Each row is a point. The points of each table are mixes of a few directions, plus a little noise. How many directions does each table use, and how many do they share? Where both have some left over, give the other angles between the two spaces (their principal angles), to ten degrees, smallest first.

First, 7 rows:
[[ -3  -9  -3]
 [ 22   4 -90]
 [ -2  19  48]
 [ 16  20 -29]
 [ -4  17  49]
 [-24 -44  22]
 [ -3 -10   0]]
Second, 5 rows:
[[  4  21  16]
 [ -4 -16 -11]
 [ 14  56  40]
 [  1   5   1]
 [-19 -67 -48]]
Directions: first 2, second 1, shared 1

First, 7 rows:
[[  2  18 -18 -69]
 [ 10  22 -30 -57]
 [-40 -14  10  28]
 [-25 -12  12  26]
 [-28 -26  49  30]
 [ 52   9 -22  38]
 [ 28   4  -1   4]]
Second, 6 rows:
[[ 43  35 -69 -26]
 [-31 -27  52  18]
 [ 22  17 -32 -11]
 [-24 -21  41  16]
 [ 16  13 -26 -11]
 [-22 -18  35  12]]
Directions: first 3, second 1, shared 1

First, 6 rows:
[[-27  13  29 -42   6 -11]
 [  1   9 -42  19  18  -8]
 [ 66 -41 -33  81 -29  33]
 [-34  30 -28 -22  35 -25]
 [-11  -1  50 -31 -11   2]
 [  5  -9  27  -5 -15   9]]
Second, 6 rows:
[[ -8 -46  46  21 -34  32]
 [  0  -1   0   0   0   2]
 [ -1 -13  14   7  -7   8]
 [ 14  88 -84 -39  59 -57]
 [ -1 -18  17   7 -13  12]
 [ -3  -9   9   5  -8   6]]
Directions: first 2, second 1, shared 0; angles 30

First:
[[-23 -33  12 -33  17 -10  15  34]
 [-26 -26   4 -18  13  -2  10  24]
 [ 23  14 -23  39 -15  15 -15 -19]
 [-62  56  34 -25   6  -6   7 -50]
 [ -6  36 -37  66 -20  36 -24 -49]
 [ 67 -11   1   0 -10 -15  -4  18]
 [ 42 -23   3 -13   0 -14   3  28]
 [-13 -13   6 -16   8  -4   7  13]]
Second, 7 rows:
[[-35  12 -68  95 -15  62 -29 -40]
 [ 13  -6  25 -33   5 -22  11  14]
 [  6  -2  13 -15   2 -11   6   7]
 [  1  -1   4  -6   1  -2   2   2]
 [-11   4 -21  29  -5  18 -10 -12]
 [  0  -1   2  -1  -1  -1   0   1]
 [ 26  -9  51 -70  12 -46  22  29]]
Directions: first 3, second 1, shared 1

First (8 x 9):
[[-10  31 -27 -13  -6  -1  -1   9  -4]
 [-20  40  29 -24 -20  36 -32   8  -1]
 [ -1  -4 -25   3   1 -15  19  -9   2]
 [ 13 -16  38  14  13   8 -18  18  -5]
 [  2  28 -21   9   0   7  12   2  -1]
 [ 30 -28   7  46   8  11  33 -43  16]
 [ 28 -74   6 -18   5 -25 -42  -6   0]
 [-43  25  -7 -17  -1 -22  29  20  -5]]
Second, 9 rows:
[[  0   2   2   0   0   2  -1   1   0]
 [ -1  -4  -8   0   0  -7   6  -4   1]
 [  1 -14 -21  -1   0 -16  12 -11   2]
 [  1 -13 -21  -1  -1 -16  11 -11   2]
 [ -2  11  17   2   0  13 -11   8  -2]
 [ -5  57  95   8  -1  73 -54  49 -12]
 [  1 -19 -31  -1   0 -24  18 -17   4]
 [  3 -36 -58  -4   1 -45  34 -29   7]
 [ -2  15  25   2  -1  19 -15  13  -3]]
Directions: first 5, second 1, shared 1

First (9 x 11):
[[  3  10  50 -23   4  33  36  36  27  -1  40]
 [-14  -9 -25   3  -5 -11 -25 -12 -20   2 -27]
 [ 26  11 -22  34 -16 -24  55  24  -7  -9  -7]
 [  6  14  15  -4   2   6  48  24   3  -3  10]
 [ 26   1  28   1  12  14 -13 -16  44  -2  45]
 [ 22  26  16   0  12   0  84  23   0  -6  14]
 [-20  -2 -21 -13  18 -12 -33 -43 -31   7 -34]
 [ -5 -18 -20  15 -16  -6 -54 -14   3   2  -8]
 [-44 -28 -24 -13 -13   0 -95 -22 -22  10 -34]]
Second, 11 rows:
[[  8   1  -4   5   6  -6  -5 -15   3   0   2]
 [ 27   9  15   7  13   1  18 -10  24  -4  28]
 [ -5 -20 -12  22 -43   3 -25  41  10  -4  -2]
 [  5  30  36 -38  53  11  55 -27  -5   4  15]
 [ -3 -18 -38  24 -19 -20 -48 -15  -9   0 -23]
 [ 40  21  13   4  44 -10  22 -54  20  -1  29]
 [-13 -17 -17  13 -33   0 -26  27  -4  -1 -14]
 [-26 -42 -33  36 -87   3 -58  79   4  -5 -21]
 [-43   8  15 -43   9  18  25  22 -36   7 -25]
 [-22  16  16 -38  30   9  28 -11 -28   7 -14]
 [ 33  12   8   8  26  -8  13 -36  20  -2  24]]
Directions: first 4, second 3, shared 3

First (8 x 11):
[[  1 -14 -18  21   8   3  16   8   9 -15  10]
 [ 14  42 -43 -23 -21 -27  -1 -18  11 -31  16]
 [ 32 -16 -16  11   0   5  22   9   2 -30   3]
 [  9 -30  11  40  24  10   9  17  -9  -4   0]
 [ -8   8  46 -18   1   1 -30  -7 -22  38 -22]
 [ 20  31 -28 -26 -20 -19  -2 -13   5 -23   7]
 [-44  -8  38  10  16   9 -20   0  -8  47  -8]
 [-22 -14   9 -13  -6  15   6   3  10  19  -6]]
Second:
[[-33 -12   8  13 -10  14 -18  13  12   0  21]
 [ 10  -3  28 -17 -16  -2  10  22   2   0  28]
 [ -9   5  22 -33 -22  -4  17  16  12  14  31]
 [-40  -5   9  -8 -27   7  -6   5  17   9  43]
 [  4 -10  -7  18 -13  -1  -9  -7  -7 -19  28]
 [ 15  -6  -8  22  32   6  -9   2  -8  -5 -48]
 [ -9   6   0 -15  -3  -4   7   0   6  11   0]
 [ 37  13 -33  20  55  -4   2 -22 -19  -3 -95]
 [ 28   0 -16  20  23  -3  -4 -12 -17 -13 -38]
 [ -7  10  -6 -19 -21 -11  13 -16   4   7  28]]
Directions: first 4, second 4, shared 1; angles 40, 50, 80

First (10 x 12):
[[ 42  93 -37  12 -31   6 -29 -12 -19  18  22  41]
 [ -9 -35   0  -1  -8  12  26  -6  23  23 -15  -3]
 [-18 -31  20  -6  20 -10   1   9   7 -16  -6 -18]
 [  1  18   7  -1  14 -14 -21   8 -26 -28  11  -6]
 [  9   5  -5   4   2  -2  -7   5 -58 -26  11  -9]
 [ -7 -23   4  -1   5   1   9   2 -13  -8  -4 -12]
 [  9  11  -3   3   4  -4 -10   4 -54 -27  12  -7]
 [ 14  50  -9   2  -8  -4 -23  -3  19   9  10  24]
 [ -5 -19  -3   0  -9  10  18  -7  25  22 -10   4]
 [-37 -69  26 -11  11   3  33  -1  95  32 -31 -10]]
Second:
[[ -3 -14   7  -5 -12   3   5  -3  13  12   4   8]
 [ -8 -51  25 -15 -39   8  15  -8  43  45  19  33]
 [  7  48 -23  14  36  -7 -14   7 -40 -41 -17 -30]
 [ -1 -13   7  -3  -7   1   4  -2  10  10   3   8]
 [ -7 -47  22 -15 -35   8  13  -5  39  40  17  29]
 [ -6 -41  20 -13 -31   6  10  -6  34  35  15  24]
 [  6  44 -23  13  34  -7 -13   6 -37 -39 -16 -28]
 [  5  34 -16  11  26  -6 -10   5 -29 -29 -12 -21]
 [  6  40 -19  13  31  -6 -11   5 -34 -34 -13 -24]]
Directions: first 3, second 1, shared 0; angles 40

First (10 x 14):
[[ 19  38  -7   8 -11 -14  10  34   3  31  -8  10  11  21]
 [ 15 -13  -4 -18 -30  16  27   4   8  13  17 -12   9  -2]
 [ 44  21 -36 -43 -68  25  45  42  16  38  36 -28  23  -4]
 [-40 -29  29  30  56 -14 -38 -44 -13 -40 -24  18 -22  -4]
 [ 15 -10   4  -9 -24   9  28   6   7  19   9  -3  10   8]
 [ 47  32 -38 -39 -67  20  44  50  16  44  32 -25  24   0]
 [-11 -38  33  14  10   1  12 -27   0  -3  -8  12  -3  11]
 [-37  26  -1  31  66 -29 -68 -14 -18 -41 -31  17 -24 -10]
 [-55 -23  50  61  90 -36 -57 -51 -21 -45 -51  41 -29  11]
 [  4  -3 -30 -34 -22  23  -2  -1   4 -15  28 -30  -1 -31]]
Second (8 x 14):
[[  3  49 -44 -17  -2  -2 -29  26  -3 -10   9 -17  -2 -21]
 [ 11 -17  26  10 -12  -1  31   0   6  24  -5  13   9  24]
 [ -2  50 -51 -20   4  -1 -40  23  -5 -21  10 -22  -7 -32]
 [-34 -73  47  17  30   6  -3 -61  -5 -32  -9  10 -15  -4]
 [ 54  39   5   4 -55  -9  66  62  15  83  -2  16  34  53]
 [-37 -72  42  14  35   7 -10 -65  -6 -40  -8   8 -17  -9]
 [  7 -32  39  15  -9   0  36 -10   6  24  -8  17   9  29]
 [ -4  58 -61 -24   8   0 -52  24  -6 -29  13 -26 -10 -40]]
Directions: first 3, second 2, shared 2
